Each row of a before or after table is a point. One or more steps were done to the points. Then noise was added and the rows were shuffled. The steps act on how far a point lies along the listed directions, d1 being the first. Name the steps. A step turns or swaps two directions, mirrors them in a line or flattens them onto one, adds a multiple of one to another, or multiplies one. Angles are multiples of 10 degrees, from the lower direction toward the higher: turns from -170 to 170, lines from 10 to 170 but not 90. Use the fewest steps. Two steps may share a direction if one is a turn and the other turns, adds or multiplies; they go together, in the order done. Otherwise the lowest direction goes first.

Directions:
(1): [-42 -21 -11]
(2): [  5 -29  38]
(3): [-24  32  28]
Before (10 x 3):
[[  2  -8  -5]
 [ 10   4 -10]
 [  1   2  14]
 [ -6  15  -4]
 [  3 -10   0]
 [ 20  15   1]
 [  7   2  -4]
 [  7   6 -12]
 [ 12 -12  11]
 [  1   1 -17]]
After (10 x 3):
[[ 17   4   8]
 [ -7   9  12]
 [ 11  14  -6]
 [ 60  32  23]
 [ 22   3  15]
 [ 27   4 -11]
 [ -6 -12  12]
 [ -4 -12  -3]
 [  0 -10  -7]
 [ 15   2  17]]
Steps: multiply d1 by 3; mirror d2 and d3 in the line at 110 degrees

Directions:
(1): [ 39 -29 -34  -4 -31  -1 -41   2]
(2): [-20 -35   0  10  -1  46   7  47]
(3): [  4  17  44  29   6  -4 -51  20]
(4): [ 17  25   3 -38 -13 -23  13  54]
(5): [ 32  19  29  -1 -39  42  19 -17]
(6): [ 29 -37  23  32  -1 -34  34   7]
Before, 12 rows:
[[-17 -14   0  15   4  57 -32 -19]
 [ -5  26  22  13  13 -19  14 -21]
 [  2   7   9   4  -9 -22  26 -16]
 [-16  -1  -3  -9  -1  24   6   8]
 [ 29   7   3   6  -6 -50  17 -43]
 [  4  37  14   4 -14  24  46 -28]
 [ -2  37  44   8  -4   4  22  -8]
 [-33  -2  -2  -2  17  47  14 -20]
 [ 19  18  28  -1 -18   2  -6  -1]
 [  8  28  -5 -16 -18 -35   1 -36]
 [ 38  23  23  -8  -8 -44   9 -20]
 [-44  15   7 -15   2  52  -9 -14]]
After:
[[-26 -32 -22  12  31 -44  16   9]
 [-14 -15  18  17  33 -42 -21  47]
 [-11 -16  -6  17  19 -19   6   6]
 [-13 -18  -4  10   4 -19  16  11]
 [ -8 -19 -38 -14 -11  58  21 -53]
 [-36 -15 -24  -3  15 -35 -15  19]
 [-11 -18  19  23   6  -2  -8  40]
 [ -2 -21 -38 -20  -9  43  37 -45]
 [-15 -11 -24 -26 -19  46   2 -25]
 [  3   4  -1 -10 -15  18   2  -6]
 [-20 -30 -29  13   5  23  28  29]
 [-10 -10  22  14   6   3 -24  39]]
Steps: flatten d1 and d6 onto the line at 110 degrees; swap d2 and d5; add 1.5 times d4 to d3

Directions:
(1): [ 23   7  60  26  13  30  10 -14  13  -4 -10  40]
(2): [-35 -29  11  22  25 -34  12 -21  -4  17  50  17]
(3): [ 25  33   9 -39 -13 -16  12  30  18  28  41  24]
(4): [ 48   1 -31  44   4  -2 -10 -18  36  27  13 -20]
Before:
[[ -3  -1  23   8   8   3  27  -4   3  -3  10  28]
 [ -9  18   0 -40 -18  -2  -2  12 -12 -10  15 -11]
 [-38 -10 -18  -2  14 -19   4  -8 -25   9  26   6]
 [-52 -23  -4   5   3 -17  13  -9 -30 -11  -6 -15]
 [  7   2  -5   6  -2 -17   2  -8  17  22  31   4]
 [ 20  16  33  33   2  22   2 -11  17  13   0  20]
 [  2   0   6   4   3  11  17  -5   0 -17 -13  13]
 [ -1 -15 -24   2   0 -11  -5   5  -3 -10  -5 -21]
 [  7   7  -2  -3   2  -2  12   8  -5  14   1   4]
 [-36   8  30 -23   3   3  16  21 -13 -10   0  33]
 [-41 -29  51  16  26   2  14 -21 -18 -29 -11  28]]
After:
[[-15  -7  10   4   3 -14   5 -12   2  10  23  12]
 [-24  -6 -21 -16  -5 -11  17   9 -14 -11  -1  -8]
 [ 13 -13  17  21   9   7   4  -6   7 -10  -7   8]
 [-20  18  -4 -36 -15  11   3  33 -12 -17 -27   4]
 [ 26  31  25 -23 -16  20   0   8   7  -6   6   6]
 [-21   1 -39  -1 -11 -24  -7   4  -4  18  21 -27]
 [  0   1 -24  -8  -5  -1  11   2  -3 -13  -8  -7]
 [  7   6  -1  -2   1  -3  12   8  -7  15   2   4]
 [-34 -16  31  16   4  20  11 -15 -29 -32 -45   0]
 [-35  -9  25   7  18  19   5 -16 -34 -18 -18  24]
 [-62 -30 -16 -19   1  -3  -5  -1 -42 -47 -46 -29]]
Steps: multiply d1 by -1; add -0.7 times d2 to d3; turn d2 and d4 by -50 degrees

Directions:
(1): [-22 -22   5 -23  13 -46 -28  -1   5  21 -19  11  14  50  35  30  -5  -6
  -4  -6]
(2): [ 15  28  -9 -21  20  11 -11  32  15 -16   9 -50  34  37 -16  -6 -23   7
   7  29]
(3): [  0 -37   1   0  -5  17 -14 -18  50   7  32  18  14   1  -3   0   8  60
  -8  23]
(4): [ 34  -2 -18  42 -14 -57  28 -14 -16 -10  29  -6  26  14 -14  14   0  15
   1 -10]
(5): [ 29  -4 -29  16 -47 -14 -36  13  -4  12 -39 -18 -25  -9  21 -13  -5  17
  -1  33]
Before:
[[ -3 -34  -9  23 -45   7 -40 -17  19  30 -32  28 -43 -35  16 -23  20  27
  -14   2]
 [ 20   7 -17   8 -18  16 -12   7  14 -10  24 -17   2   6 -14 -12 -10  38
    8  20]
 [ -9  -4  -6  -2  13 -32  25  -8  -7  -5  14  10  14   5  -5  24  -5   4
   -4 -33]
 [ -4  -1  16   5  15 -47  -3   8 -14  -7   1  -1  36  44   8  24   8 -16
   15 -21]
 [ 38  -2 -35  39 -43 -26  13  -7 -43  -4 -11 -18 -28 -49  -5 -14   6   0
  -10   6]
 [ 17  22  -5   9  25  -4  13 -16  19 -33  19  -6  53  18 -32   2  -5  21
    4   3]
 [  5  27   9  -3  15  29   2  40  -8 -19   1 -41  22  13 -17 -21  -6 -21
   16  25]
 [-31 -20  12  -9  22  19  -5   2  16   4   2  33 -13 -24   0  11   9  -8
   15 -10]
 [ 55   0 -22  30 -60 -29  -6   8   5   2  17 -42  22  20 -20  -4 -23  43
   -5  31]]
After (9 x 20):
[[-15 -14  -3 -15  20   7 -22  20  23  -1  -2   1   1   1   0  12  -7   3
   18  15]
 [ -9  -8  17  26 -16  10  10   4 -25   3 -14  18 -20 -28   6 -11  18 -27
    7  -4]
 [ -7 -13  -1  11 -14   0  -1 -19   3   3  20  28 -10  -3   3   5   3  20
    0 -13]
 [-18  -7   1 -20  16  -6 -34   6  32  15  -5  -6  19  42   1  -2  -2  14
   -4   2]
 [ 10  -5  -5  29  -9  -7   7 -38  12 -19  -3  29  12 -19 -12  -2  13  24
    1  -8]
 [ 26  20   4  31 -13  11  12  18 -15 -26   9 -19  11 -14 -24 -14  15  -3
   19   0]
 [ 16 -14   9  29 -39 -18  25 -23  -8   7  29  12   4  -8 -17   7  -3  15
  -13 -17]
 [ -2 -11 -12 -12   7 -59  -6  -2 -33   7 -15 -12   9  21  20  22  -9 -21
  -11 -13]
 [  6   6 -19   2   0 -15  15   9   0 -10   6 -13   7  -4 -10   9 -14  17
   -2 -11]]
Steps: turn d1 and d2 by 140 degrees; multiply d2 by 0.7; flatten d3 and d5 onto the line at 170 degrees; multiply d4 by 0.7

Directions:
(1): [ 46 -27 -50  33  27  -3   3 -19  -9  20  11  17  14   0 -28  -7   9 -13
  16  18   3  -1  45  14   3  42  -7  16  13  19  15 -15 -18  -6  27  10
   5  -6   5 -60  50  24  26  25  16 -29 -30  47]
(2): [ -1  31  11  14 -18  14 -21 -13  49 -17 -34  -1 -54 -43  10  -6  28  24
  46 -40   7 -21  -7  -3  27  23 -11  20 -22 -13 -13   8  12 -30 -25  36
  42 -10 -18   1  -7   9  27  27  43   2 -24  21]
(3): [ 13 -15  16 -23 -31  30 -21  38   1 -30  -4 -16  22  14 -24   4  32 -18
  55 -10  27 -14 -44  25  -1  41 -15   6  16  -1   5 -34 -32  24  -5  21
 -24 -18  49  18  -1 -25  -5  26 -46 -23  14  19]
(4): [-21  41  31 -15 -13  11  23 -38  15 -22  36 -15 -19  -7  -7  47   8 -37
 -16 -34  24  -9  31  20 -41 -27  -5 -20  14 -18  38 -23  29  -3   9   6
  -1  10 -10 -22  45 -34  14  22 -20 -32 -30 -18]
(5): [ 24  14   8  39  -2  11  39  -3 -40  41 -13  32   9  24  18   3  27 -41
 -28 -19 -23 -19 -13 -26  22 -22 -13  21  30  24  13 -39  18  -5 -25  47
  11 -31   7  39   4  -5  29  29  10  10  31 -22]
Before (8 x 48):
[[ 11  14   9  -7 -12  11  -5  -5  29 -26   4  -2 -31 -23   6   1  22   0
   41 -28   7 -26 -15   9  -1  22 -11   7 -15  -8   8 -11 -11  -9 -16  13
    8  -6  -2  -8   0 -16   8  22   4 -19 -17  21]
 [-32  60  41   3 -30   6  24 -19  14  -5  -2  -4 -33  -3  21  21  -2 -18
  -16 -29  -7 -10  -8  -2  -3 -37  -5  -7   5 -11   4 -10  36 -12 -16  25
   19  -3 -16  34   0 -25   7  -4   4   4  11 -47]
 [ -6  -2  -7 -33  -4 -13 -16 -27  28 -24  29 -34  -9 -26 -25  17 -17   4
    7  -7  26   1  50  33 -35  -5   5 -21  -2 -17  20  12   8  -5  31 -37
    4  33 -14 -59  51  -7 -11  -8   3 -37 -45  14]
 [ 35 -49 -46  -7   5   3 -18  28 -17   7 -11  15  35  23 -33 -28  -3   7
   30  37 -12   7  -1   5  16  51   3  26  19  26  -1  -1 -40  16  14 -11
  -17 -10  36 -23   7  16 -16   1  -2  -7   4  41]
 [ -2   9 -14  25   9   4  40 -36 -21  30   9   9   7   8   1  16  -3 -27
  -34  -1 -19   0  30 -23  -5 -24   0  -8   7   7  14 -14  21   3   0  -8
  -12  -1 -10  -6  24  -1  28  14  11  -8  -7 -18]
 [ 18 -17 -37  25  14   2 -14   9   8  17 -32  11  -4  -3  -3 -38  -6  23
   25  12  -2   4 -20  -3  27  32  -4  23 -20   9 -12  22 -20 -14   4  15
    8  -1   7  -4 -20  23  17   6  20   0  -4  34]
 [ -6   4   3  -7   2  -3  -9  11  -5   1 -11   5   4  -8  16  -9  10  10
   12   3  -5   5 -26  -9  11   1   2  -1 -13 -14 -19   3   2 -10  -7   8
    1  -3  -2  23 -10  -1   0  -2  13  20  10  -3]
 [  1  -5  12  -1 -22  21   3  13  -6 -22   5  -7   6   3 -14   8  24 -11
   33 -25  17 -12 -48  -3  10  14 -10  17  18   1   3 -38  -3  15  -8  29
   -4 -28  21  28  -9 -15  20  31 -23 -15  23   9]]
After:
[[ 23   2  -9  16   7  -5  16  -2  -5  13  -1  20 -13  -4  20 -14  10  -3
    4  -8 -22 -18 -13 -16  12   4  -4  13  -8  11   1  -7  -6 -11 -21  10
   10 -11 -10   5 -11  -1  10   8  16   3   7   7]
 [ 11  -2  -1  23  -7  13  24  -1 -24   7   6  12   9  11  -6   6  22 -22
    5 -19   1 -10 -29 -16  16  -1 -10  23  26  13   6 -43   7   9  -6  35
    5 -33  13  26   2  -5  34  36  -4  -9  26   2]
 [ 27 -11 -31  18  -1   3  -8  -3  10  -4   5  -2   6   2 -32  -6   3  -9
   45  20  12  -1  18  33   6  55 -11  12   9   8   3 -18 -25  -2  27  18
    3  -7  18 -39  39   9  12  13  -1 -34 -18  35]
 [ -9  17   8 -11   3   1   5 -10  -1  -7  13   0   3  -9   4  14  14 -13
    6  -7  10   3   0   6 -12  -5  -3 -12   0 -18   6 -11  11 -11   5  10
   -2   2  -2  -1  23 -15  10  13   2  -4 -10  -1]
 [ 18 -30 -41  10  22 -36 -14   0 -10  36 -20   6   4 -12  11 -39 -31  38
  -22  24 -31  10  21 -21  26 -13  14   8 -15  14 -26  40   2 -15   3 -30
   25  14 -25 -11  -9  40 -12 -37  55  26   5   3]
 [-36  36  29 -12 -14  10   8  -2  15  -9  -9 -11 -22  -1  15   7 -11   0
  -14 -24   9   1 -31  -1 -11 -33   2 -10 -15 -18   8  16  19  -6 -10   6
   -3  13  -4  30 -27 -22   4  -2 -11   2   4 -25]
 [-32  31  36 -24 -25   5  18   6  -8   2 -14   6  -9  18  21   9  -7  -8
  -36 -19 -25  -3 -24 -28   3 -49   9   4  15   0   3   2  28   3 -29  -3
    0  -5   1  51 -29 -23 -17 -13   1  27  30 -47]
 [ -2 -30 -19 -13 -10  11 -20  18   4 -12 -11 -18  19   2 -21 -13  -3  17
   37  20   2   6 -18  -2   7  33   1  -8 -16  -4 -18   7 -26  23   3 -26
  -32   3  23   1 -15   3  -5  -3 -13  -8   0  18]]
Steps: turn d1 and d4 by -140 degrees; multiply d2 by 0.4; swap d3 and d5
